Each row is a point. A path goes straight from each point to the next, and from the last back to the first. The post is the endless flat space through its rows: a point in 2 columns, a line in 3, a plane in 4, and so on, so that a path can go around it. Count how often the path circles the post. Going back the other way cancels.

Post (2 x 3):
[[-18 -26  -3]
 [ 14  31  11]]
Path (8 x 3):
[[ 56   3  13]
 [ 65  44   6]
 [ 18   1  23]
 [ -8   6  49]
 [-54   4  29]
 [ -5  80 -13]
 [  1  -4 -26]
 [ 68  16  -3]]
Times around: 1

Post, 7 rows:
[[  9   4 -33  51 -66 -67  12   9]
 [-33  21 -53 -16  42   8  -5 -38]
 [-40 -39  11  33  52 -13 -15 -41]
 [  3   4  12  -6 -54   5 -63  -5]
 [ -2  29 -15 -41 -97 -26  26  16]
 [ 56 -24 -21  15  19 -15 -39  51]
 [  4   1  45  46 -15  28 -49  -3]]
Path (27 x 8):
[[ 19  -2  21  13 -19  10   1 -43]
 [ 13 -33 -21 -50  -7 -52 -42 -20]
 [ 29  79   3  11 -14  -9   8  68]
 [-18 -16  54  57  13 -15 -17  49]
 [-25 -13  34  36 -69 -49 -27  41]
 [  0  -2  -9 -47  31 -47   9  25]
 [ 27  14 -13  37 -21 -56  38 -35]
 [ 13  39 -70  -1 -24 -44  -9 -15]
 [-56 -30  32 -54 -21 -37 -28 -48]
 [  4  11  48 -36 -27  32 -26 -20]
 [ 28   6 -21  25 -27  21 -19 -12]
 [-13   5  41  21 -26  13  37 -22]
 [ -1   8   0  17  -3 -37  20 -24]
 [ 10   1  36 -13 -10 -23 -12  35]
 [ -3   3 -37   8 -53 -57 -63  15]
 [ 12   7  42  37 -67   4 -49  62]
 [ -4  26  -7 -20  39 -28 -36 -11]
 [ 46 -33  30  12 -12 -81  -1   4]
 [ 32 -41  29  26 -48 -27 -35 -38]
 [ 20 -28 -35  12 -42 -19 -60  11]
 [-12 -20  28   3 -54  -8  17  39]
 [-43  37  -5  42  14 -33 -11   7]
 [ 16  41   3  38   9 -48 -53  -2]
 [-14  26 -19  36 -27 -29  -1 -37]
 [ 51 -16 -15  -3 -42   1 -16 -15]
 [-11 -45 -12  14 -29   2  17  -1]
 [-41 -52  -1  12 -22  30 -50 -72]]
Times around: 1

Post, 11 rows:
[[ -2 -24  15 -56 -46  67  37  34  -6 -23  21  12]
 [-32  -4 -41  -1  25 -12 -71  -4 -21  51 -47 -10]
 [  2 -27  49  30 -14   3 -29  21  22  21  29  69]
 [ -7  45  42  10  17  77  16 -21   5 -24  -1 -46]
 [-33   2 -53 -19   5  19 -12 -60  24  19 -18 -13]
 [-32 -19  18   5  10  60 -14   5 -11  -5 -27  49]
 [ 27 -28  -8   1 -12 -19   6  -3  35  -2 -44  -6]
 [-25  16  13  38  -1  53  25 -23 -38   6   0 -39]
 [-23  19  25   5  28 -36  24  56  16  -9 -74  38]
 [ 34 -16   9   7 -27  39  46  65  28 -48  30  26]
 [-63  -8 -20 -14 -12  -9 -10 -26  22 -53 -84 -16]]
Path, 30 rows:
[[ -48  -19  -26   31  -45  -18  -22  -60   -3   58    0    3]
 [ -52   17   66   66   24   21   -2   24  -33   12  -62  -23]
 [ -17  -26   45   11   -8  -39  -13   10    8   17  -36    0]
 [ -48   -3   24  -13   45  -19  -42  -31  -44   53    2   18]
 [  11    8  -61    4  -14   -6    0  -50   12   11  -38   36]
 [  12   39  -58   23  -22   47   24   52   24  -62    5    1]
 [ -12   19  -39   -9  -49   53   23  -38    5  -35  -11   -9]
 [ -20   -7  -30   16  -58   22   11   23   22  -47  -68  -39]
 [ -41  -10  -26   -3  -22    2   16   46   23  -10  -32    9]
 [ -31  -52   40  -21  -43  -10  -23   13   42  -87   -3  -34]
 [  37  -68  -27   15   -4   -7   38  -10  -21   -8  -51   -8]
 [ -31   -5  -32    3    2   14  -42  -46  -38  -18  -70    9]
 [ -53   24  -18   23  -48   39   22    4  -17  -51  -31    5]
 [ -83   -7  -26   29  -55  -26  -38    4    6  -36  -26  -30]
 [  -7  -13   -7   -7  -31   41   -6   -4   -8   -1   27  -59]
 [  -8   -4  -24   30   54    3  -56  -28   45   -4  -32    8]
 [  22  -37  -25   78  -43    6  110  -23    0 -115  -26  -39]
 [  -9  -10   17  -32  -93   45   43   14    0  -90  -15  -30]
 [   8   20    1   43  -22   75  -12  -19   21  -25   -1  -29]
 [ -54  -54  -24   11   -8   46  -59  -30   15   17  -34   31]
 [ -28   -6   -4  -27   63   39  -12   25    8   14   16   28]
 [   1  -19  -13    7   -2   11   32   13   15  -48   -4   34]
 [   1   21    9  -10   16   70   37   12  -15  -13  -13   14]
 [  14   17  -23   53   -9   24   13   -3   42  -19  -35   15]
 [  13    7   12   29  -12   38  -15   11   47   10   -8   -7]
 [   7  -43   30   23   26   37  -42   57    2   -9  -55   -3]
 [ -33   51  -57   27   19  -17  -19   -3   37   28   23  -11]
 [ -26   27  -26    4  -31    8  -26   23   32  -16  -18   33]
 [  -6   23    9  -40    5   50  -22  -27    4  -15   -5   29]
 [  10    6   14  -66   -8   31  -23  -26   38   32  -27   37]]
Times around: 4

Post (17 x 18):
[[-15 -48  36 -13 -12  20  21  57   0  31   6   6 -30 -27  13 -38   0 -34]
 [ 25   2  -7   8  38  10 -33  36 -23  -6  24 -25 -74 -50 -18 -19 -42 -10]
 [ -5 -29 -16 -25  29  -3 -24  26 -23  25 -26  37  46  39  -4 -76  46 -27]
 [-13  29 -40 -39  52  -2  21  22   3  18  -5 -39 -58   5 -37   5 -27 -72]
 [ 45 -22 -52  16  10  26 -48  28 -12 -51 -13 -19  15  28   1  28 -32 -49]
 [-17   5 -16 -28  14  -9  12  -8 -27 -20  -9  -8  87  25 -56  -9  14 -27]
 [  4  24 -19   6  -6 -13 -14 -35   1  11   9 -50  42  -6  19 -14 -46  22]
 [ -1  -9  25   9 -28 -49 -34  -4 -28  13  13 -58  12 -13  39  67 -14  27]
 [-25 -27  33   0  -9 -29   6  27   4  25  -5  76 -30  36  27 -98  11 -33]
 [ 52 -39 -58 -18  20 -53   2  11  -5 -20 -46 -60  45  26 -42  58 -11 -25]
 [-11 -25   5 -84  39   3 -20  -6   1  10  15  -6  12  -3   3  29  -7   0]
 [-17 -25 -20  37  10  31 -24  31  42  51 -24  40 -31  -6  -3  19 -10 -14]
 [  5   5  -4   9  26 -26  28 -47 -28  62   7 -45  31  29  -7  36 -24 -10]
 [ 24   2 -30 -40  16 -12  32 -37  -7   8 -29 -15   6 -13   2  25  -5  -9]
 [  9  38  14 -29  24  -6   7   0  44 -12  25 -17 -57 -12   2 -27  10 -44]
 [  5   6 -40 -36  18  -7  25  -3 -22   4  15 -31  -5  24  11  -9 -14  69]
 [-16 -13  26 -22  32   4  13  16  -8  -4 -28 -17  -4   6  27  -3 -10   9]]
Path:
[[   2   14  -63    3   -3   44  -33  -10  -20    6   16  -35   28   64
   -10  -45  -29  -38]
 [ -47   21  -40   27    4   16   73  -10   10  -24   39  -64   -2  -13
   -74   25  -67  -37]
 [  -9   -7   49  -16    8   19    3  -18   28    8   50    7   -2  -36
    25    5    9    8]
 [   2   16  -38  -44    1    9   36  -19   13   39   18   15   39   18
    42  -51  -45   36]
 [  29   -6    4   74   10    6  -62    3  -77   80   -5   33    1    0
    -2   39   -1    2]
 [  32    7  -14  -28  -79  -42   16   12   57  -14  -36  -33  -51  -20
    13   36   21  -30]
 [  -9   36    0  -22  -15   96  -37  -11   18  -29   63  -69   55   30
    -9    3  -18   11]
 [ -35  -11   20   11    6   71 -105   22   16  -15   65   -2  -44   36
    49  -21  -44  -18]
 [  -5  -70  -31  -51   83   35   21    1   -4  -11   -2    5   36   48
   -33  -16  -16  -42]
 [   9   42  -12   -2   -9   24   43  -43   14   41   -3  -35   30  -27
    49  -23   17   -1]
 [  26   40   75   49  -17  -43   42  -36   -3   23    4  -43   61  -30
   -42   25   39  -38]
 [  42   54  -40   -4  -26  -32  -36   34    1  -32    5  -43  -63   10
    12   -3  -16    9]
 [  31  -20   -2   36  -39  -34   14   68   14  -87  -33   -9    5    4
    -3   40   20    1]
 [ -20  -23    5   34   14  -31  -50   59  -18  110    1  -13  -39   18
     6   52    9   26]
 [ -15    3  -22  -45  -20   21    8   23  -16   48  -49  -56   43   19
    24  -86    2    1]
 [  16  -39   24   17  -22    1  -34  -24   37  -17    6    3   -9   31
    41  -18   23    6]
 [ -19  -55   32  -52   62   -2    9   37   40   47   48    9  -75   24
     7    0  -22  -50]
 [   5  -15  -37   66    7  -29  -24   53   63   40    9  -32  -13  -31
    16  -28    5   18]
 [  31  -16  -10  -12   41   52  -15   32   27   -8   29   29  -45  -20
     6    5  -53  -58]
 [  -4   14   50  -15    5  -26    7   24  -48  -25   21   15  -35    3
     6  -46  -15   -9]
 [   2   -5  -20   -9   37   26   -9  -10  -49   74    7   -6  -18   32
    -6  -61   -2    1]
 [   8  -13  -34  -25   14  -54   10  -12   15  -11  -13  -10  -45   -9
   -18  -11  -54   10]
 [ -31  -22    8   13   47   -6    7  -28  -21   27   55  -23   60   26
   -37   50   12  -20]
 [  31  -24  -27   36   32  -76   43   22   67   14  -94  -25   30   37
    21   29   46   16]
 [   6   33    3  -28   37   32   10   50   39  -83  -19  -24  -24  -14
    -3  -33  -39   56]
 [  22  -12   23  -49  -12   12  -46    4    4  -35    7  -11   24   -2
    11  -13   -6  -33]
 [  -2    3    7  -69   -1   52    5  -28   30  -56   -7  -23   67  -20
   -20  -34  -48   54]
 [  46    6   46  -45  -19    6  -42   10   10  -67    2   -1  -66   -1
    68   -6   19  -59]]
Times around: 4

Post, 17 rows:
[[-40  15 -35 -11  15  -7  53 -27 -14 -14  33 -56  49 -29 -23  22  23   6]
 [  6   0   0 -19 -54  13  17   1  21  25  13  45   7 -46 -54  10 -26 -23]
 [-20 -40  -8  55  51  31  39  -1  15 -38   4 -24  14  13  19 -19  -6 -10]
 [  5 -14   8  23  25  15  16 -10 -23   6 -12  10 -28  31  31  10 -16 -23]
 [ -3 -16  43  39  15  18 -31 -19  13   1   4 -30  26  -6 -14   2  28 -24]
 [-26 -18   9  58 -12 -14  38 -12 -26 -13 -10   6 -30   1 -54 -13  10   8]
 [ -2  11  -3  25  41  55   2  -5  31 -64  15  -4  -4 -65  35 -10  51  10]
 [ -5  12  11   6 -16  54  33 -29  -4  28 -21   0  19 -33 -39 -25 -72 -56]
 [ 38   0  26  53 -17  18   7  41  -9  63  -3   0  28 -13  -9   2  25 -19]
 [  0  -1  11  15  -6 -28   4  -8   8  41 -31 -21  40  55 -14 -43  -2  18]
 [-60  23  25  23 -39 -11 -25  79  46  43   1  -8  80 -15  -9  -2  15 -29]
 [  9  22  20  10 -77  52 -11  33   5 -13 -52 -29  36   8 -67  -7 -30  -9]
 [ 24   9  -6 -38  12 -34 -25  39 -83  30  -8  51  29  13  24   0   2   2]
 [  0  26 -19  33 -22  -3  14  -6 -30 -32  10 -31 -19  26 -28 -44 -46  17]
 [-25  12  55  56 -13 -10  24 -19 -33 -13   6  -8  54   3 -14  13  10  17]
 [-23   0  55  47  -3 -41  54  14  39 -38 -22 -47  19 -35 -27 -38 -46   4]
 [ 34 -31 -36  23 -63   4   0 -46 -36  -2  -9  13 -37  21 -19 -10  28 -35]]
Path, 26 rows:
[[-30  -2  19   6 -35 -15  53   8 -22 -67   8   7  20  38  -4 -21 -61 -21]
 [-44  26 -25  11 -54   3  25 -46  -8   8 -21  47  12  30 -27 -34   9 -11]
 [ -3   2 -16  55   9  -6  11   4  24 -47  -4 -29  20 -53 -72 -41 -20  18]
 [ 27 -56  20  44 -55 -41  -8 -19 -43  27 -66 -12   2  48 -33  25  57  19]
 [  5 -20 -17   7 -67   5  16  26 -64 -18 -47 -24 -23 -13 -26  11   3  -9]
 [ 20   8  27  39  -7  37  28  46  -1 -13  -6 -83  -9 -16 -11 -21   8 -33]
 [ 84 -10  10 -12  10  30  20  46 -16 -32   2  20  10 -72 -35 -13  -7  -5]
 [-16  30   5  65   8  24  38  -4   6 -24  12 -22  -5   3  -3  14   8 -31]
 [-20  30 -14  31  15  56   9 -54  22 -14  12  70 -63   6 -57 -24 -34   8]
 [ 57 -20  -1  -3  22 -23  18  40 -36 -29   5 -39  25 -16   2  19  47  -7]
 [-23  38  79  17 -53 -14   4   8 -16  55  -9  -5  71  67  -2 -31 -14   3]
 [  0 -21  37  50 -43 -77  48  30  -2  23  -7 -13  -3   6  36 -32  -7   8]
 [-27  21   9  10   0  13 -32 -27 -26 -37 -29   3  14 -39 -15 -24  15  47]
 [  6   6  22 -11  19 -26  -5 -12  29 -14 -41  13  73 -52  24  -4   3  -1]
 [-23  -7   3  82 -46  31  53  30  18  64 -15  22 121   8 -26  20  85   1]
 [  6  -5   5  73  51  79   7 -39  -2 -38  44  -7  13  -4  30  11  67 -52]
 [ 20 -12  13   1  28 -31 -33  -1  25 -18 -36 -35  10  -4 -27  36  48 -23]
 [ 28  23   9  45 -22  -7 -26 -41   4  -9  -8 -56  28 -11 -14 -30  10  15]
 [-16  17   1  -2 -40  35  27 -23  52   3 -43  -5  -2 -33 -30 -25  -7  30]
 [-38  44  78  18 -20  23 -30 -39   7  -7  35   2  35 -34 -10 -34 -20  18]
 [-32   1  -8  -5  11  34  39  11  67  93  35  15  50  -3 -46  -2  27 -18]
 [-12  13  18  -7  19  19   8  48  18 -61 -40  -4  20 -29  34   1 -10 -32]
 [-36 -11 -19  41  -5   4  -4   4  -9  58   8  20  71 -12 -56 -10 -23 -51]
 [-33  29  42  21 -15  36 -26  16  21  -8 -44 -56  49  42 -31  25 -16  22]
 [  1 -14   6  20 -71  44   8  15  31 -47  17 -55  31   3  -8  25 -21  31]
 [ 10  20 -10 -29 -32  66  32   0 -31  30   0  23 -26 -16 -19  -4 -21 -39]]
Times around: 2

Post:
[[-22 -22  -6 -11  -3  14 -10 -41  22  -7   0  12  39  38   5  30  -5 -22]
 [  4  18  34 -15 -21  21 -42  27   8 -21 -41 -15  -2  41 -30   8  -6 -12]
 [  1  23  35  16   8   2 -17 -18   0 -58  -5 -16 -21  13 -53  43 -19  28]
 [ 12  46 -21  70  13   5   9 -14 -12  71  19 -53  41  22  43 -15  -8  17]
 [ 33 -18  52   3 -31 -16  64 -46  23 -17  45  28  33 -37  42  37   1  33]
 [-44 -22  16 -39  36  -6 -10  43 -19 -24  -8 -27 -12  -2  33  -4  -2 -36]
 [ 18 -41  10  25   6   0 -15  33 -47 -25 -28 -21 -17  21   3  14  33   7]
 [ 12 -12  27 -40  -7  11  -3   8 -34 -32   3 -33  22  21 -37   3 -54 -16]
 [ -5  14  14 -11  44  14 -34  25   6  32  -8  19  27  48 -26  15 -49 -20]
 [-23   0  31  -9 -15  20   1  -2 -40 -59  60  23 -63 -16  45  31  11   7]
 [  5   4  12 -27  10  14   7  24 -30 -16 -46  11 -50  38  -2  29 -13   5]
 [ 30  30  12  24  26  74   8 -14 -64  18  -3  -7 -46   3  21 -29   7  56]
 [  6 -16  31   4  -8  39   2  11 -27 -65 -27  -8   2 -29 -56  36 -38   6]
 [  4   7  -2 -27 -29 -32 -56 -51  27 -54  24  10  47 -67 -23  59   0  10]
 [ 48 -11  36  38  -5 -16   0  30 -18 -49 -54  -8  26  40  11 -22 -20  -3]
 [  7  16  14  26  -8 -14 -59 -43  18 -11  67 -63 -24 -46  23  27 -27  25]
 [ 28   7  17 -15  48 -31  25  10  46   2 -25   1  -4  12 -27  62  14 -59]]
Path, 28 rows:
[[  33    1  -24  -26  -29   17  -40  -35   11  -34  -16    1  -56   28
   -83   49   30   -3]
 [ -52   40  -55   25   60  -19   22  -43  -10  -17   67   13   22    6
    13   69    9  -12]
 [  13   -6   27   27   69   11   -5   52  -40    5  -56   17    2   15
    18    9  -21   51]
 [ -26  -32   56   24  -26   30   -1  -18  -14  -26   12  -17    7   -9
    19   36    6   27]
 [  -9   -8  -19   -3    6    7  -34    1   -7   13   -6  -22    5  -29
   -27   55  -16  -26]
 [   0   29   -8  -10   32   16  -22  -51   -2   18  -10  -29   11   19
    16   43  -13  -34]
 [  41  -43   61  -12  -44  -32   15   -5    8  -70  -12  -32   56   66
    62  -35  -93   30]
 [ -39  -53   -5   50  -57   20 -107  -53  -10  -52   54  -23   33   -5
   -35   49    3   79]
 [ -94   28    0  -24   40   51  -26   19  -32  -27    6   12  -10   23
   -33  -14   -7  -18]
 [ -17   39   -7   44   -7  -39   24  -74  -38   12   48    0   44   28
    45    5  -19   27]
 [   7   11   19   52   72   62  -78   53  -60   37   -9  -52  -12    5
   -29   -2  -31   -8]
 [ -17  -10   11  -48  -43   30    0  -10  -20  -50   48   11   10   -1
     4   69  -40   19]
 [  83  -17   27   23   -9  -16   15   41   15  -51  -52    3  -34   66
   -14    3   12  -35]
 [  40   20    2   37    5    3   30   24  -31    5  -38   -6  -32   -7
    14  -26  -22   18]
 [  10  -13   35   59  -25   77  -52   21  -54  -25  -85  -11  -14  -38
   -50   -4   25   35]
 [  76  -34   69  -10   23   25   18   10  -12   43   -4  -15    4  109
    13  -18  -59  -18]
 [ -14    1  -27  -38   20   41  -34   27  -81   22   45  -15  -38   16
   -22   45   33    3]
 [ -33    7  -12   26    9   36  -65   47   -6   11  -41  -30  -24   60
   -28    5    5   38]
 [  60   16   33   33  -16   30  -27   -3   -3   31    8   -8   41  -48
   -30  -14   13   33]
 [   5   -6   16  -25   -8   42  -30   -7  -13  -35  -50   -6  -30  -78
   -34   49   39  -22]
 [   2   54    0   -1  -34  -42  -84  -65    4    7   33  -71  -46   70
    59    6  -26   53]
 [  -2    2   23  -22    5   20   12  -38   -6  -33   35  -26   10   -8
     1   37  -27   46]
 [ -16   -2   -6   14    6    2  -44   29  -23    0   -3    1  -17    1
    19   18   -6   41]
 [  47    4   10  -15   32  -62  -38   -2   22   48  -18  -53  -16   61
   -20   13  -28    4]
 [  21   18    6   -3   -8   27  -28  -83   -5  -28   -2    4   29  -45
     6   15  -53   17]
 [  50    5   12   55    8  -32   -6   56  -56  -42  -38   -7  -32   12
    16   36  -23    2]
 [  12   16   30   11   10   -3  -65  -67    5    7    5  -24   54   24
   -12   -4  -30   19]
 [  45   10   36   -3  -44   -2   35  -27  -30  -44   12  -50   12    4
   -19  -21  -14  -49]]
Times around: 3
